Every row gives one point. Examples show where two turns around zero, p and q, send a point. Where does a point land after both, in the order given? Backwards means that the second turn is done in reverse. Each puzzle has new turns, and all numbers are rounded.

Turn p:
[-1.77,  0.67] -> [-0.77, -1.73]
[-1.54, -0.50] -> [ 0.41, -1.57]
[4.07, 0.68] -> [-0.44,  4.10]
[-0.77, -0.84] -> [ 0.79, -0.82]
Turn q:
[-3.14, -1.29] -> [ 2.84, -1.86]
[ 1.82, -0.05] -> [-0.99,  1.53]
[1.33, 1.34] -> [-1.86,  0.34]
Where do these land?
q, then p: [1.99, 0.47] -> [-1.46, -1.43]
q, then p backwards: [-2.80, -1.91] -> [-1.05, -3.22]
q, then p backwards: [0.81, 1.45] -> [-0.24,  1.64]

Turn p:
[-1.35, -2.62,  0.18] -> [-1.92,  1.66, -1.51]
[0.67, 3.17, 1.61] -> [ 1.42, -0.79,  3.23]
[1.88, 2.41, 1.61] -> [ 0.60, -1.89,  2.83]
[-1.35, -1.12, -1.72] -> [ 0.38,  1.20, -2.11]
[-1.64, -2.49, -1.71] -> [-0.65,  1.65, -2.95]
[1.79, 0.66, 0.03] -> [ 0.17, -1.83,  0.51]
Turn q:
[ 1.07, -2.33, -1.57] -> [-2.92,  0.64, -0.31]
[ 0.82, -0.15, -1.39] -> [-1.03,  0.99,  0.76]
[-0.19,  1.37,  2.74] -> [ 2.72, -0.31, -1.39]
[ 1.44, -1.18, -2.36] -> [-2.50,  1.47,  0.80]
[-1.87, -0.79,  3.09] -> [ 1.39, -2.57, -2.27]
[-1.27,  3.08, -0.51] -> [ 2.34, -0.22,  2.41]
Where do these land?
p, then q backwards: [-1.67,  0.32,  0.13] -> [ 1.39,  0.96, -0.20]
p, then q backwards: [ 1.38, -3.40,  0.88] -> [ 0.07, -3.68, -0.82]
p, then q: [0.38, 2.54, 1.98] -> [ 1.42,  0.02, -2.92]
p, then q: [-0.10,  0.53, -2.99] -> [-1.80,  2.34,  0.72]

Turn p:
[ 1.88,  1.11, -1.96, -0.56,  2.57, -0.54] -> [-1.59,  0.50, -1.30,  1.49,  2.37, -1.88]
[ 0.52,  1.81, -2.00, -0.27,  1.85, -0.31] -> [-0.69, -0.66, -1.37,  1.07,  2.45, -1.08]
[-3.26, -4.30,  2.34,  0.23, -0.72, -1.08] -> [ 0.79, -0.86,  0.02, -1.97, -5.56, -0.48]
[ 2.77,  1.27,  0.17, -0.47,  0.29,  2.29] -> [-1.74,  1.42,  1.24,  1.66,  1.87,  1.43]
[-2.07, -2.75,  0.04,  3.12, -1.03, -1.47] -> [ 0.62, -0.10, -1.42, -4.11, -2.34, -0.13]
[-1.99,  0.37, -1.21,  0.08,  1.42,  1.04] -> [-0.72, -2.18, -1.72,  0.42,  0.05,  0.49]
[ 0.02, -0.90,  0.76, -1.35, -3.40,  0.04] -> [ 2.63,  1.50,  1.06,  0.40, -1.50,  1.43]
[ 2.13,  3.39,  1.85, -0.78, -0.99,  0.01] -> [0.71, 0.39, 3.48, 1.03, 2.67, 0.20]
Turn q:
[ 3.78,  1.31, -0.18,  0.55, -2.17, -0.48] -> [-0.12,  3.24, -1.56,  1.81,  1.15,  1.93]
[-1.95,  0.45,  2.19, -1.73, -0.30, -1.34] -> [-1.45, -0.84,  0.34, -2.47, -1.66,  1.37]
[-3.11, -2.29, -0.46,  1.80,  0.93,  0.29] -> [ 2.55, -2.28,  2.12, -0.61, -0.98, -1.35]
[ 0.78,  1.55, -0.32, -0.70,  0.96, -2.48] -> [-1.60,  0.38,  0.65, -0.96,  2.21,  1.32]
[-1.13, -1.39, -0.09, -2.81, -0.49, -1.01] -> [ 0.01, -1.79, -1.80, -2.33, -0.11,  0.66]
[ 4.72, -0.56,  0.00,  1.56,  0.35,  2.38] -> [-0.04,  1.09, -1.47,  5.19,  0.74, -0.02]
[-3.08,  0.93, -1.13,  1.33,  0.73,  2.63] -> [ 0.64,  0.19,  1.73, -0.62, -1.34, -3.90]
Where do these land?
p, then q backwards: [ 0.24, -0.41,  3.03,  0.24, -0.60,  1.80] -> [-1.03,  0.90,  2.67,  1.36,  0.59, -1.35]
q, then p backwards: [ 0.80, -0.90,  3.90,  0.60, -0.79, -0.05] -> [-1.20, -1.82,  1.05, -1.41, -0.73,  3.04]
p, then q: [ 0.23,  0.51, -1.31,  0.36, -0.35,  6.69] -> [ 1.22, -0.27,  0.70,  1.56, -2.94, -5.82]
q, then p backwards: [ 1.88, -0.68,  1.13,  0.93, -1.15, -1.36] -> [ 0.20,  0.14, -0.65, -0.82, -1.80,  2.22]
p, then q: [-0.28, -1.56, -1.53,  1.23, -1.22, -1.65] -> [-0.82,  1.16, -1.92, -0.87,  2.02, -0.16]
p, then q: [-1.35,  1.11, -0.16, -1.08, -1.08, -1.54] -> [ 0.23, -0.22, -0.71,  1.84,  1.16,  1.57]
p, then q: [ 1.79,  0.40, -1.51,  0.64, -0.34, -1.88] -> [-1.94,  0.18,  0.69, -0.49,  2.28,  0.04]
p, then q backwards: [-1.37,  1.18, -1.44,  0.93,  1.55, -0.30] -> [ 0.22, -1.16, -1.11, -2.15,  1.20, -0.04]
q, then p: [-1.95,  0.35, -2.11, -3.86,  3.98, -1.69] -> [-0.49, -1.51, -2.09,  2.23, -4.31, -3.39]
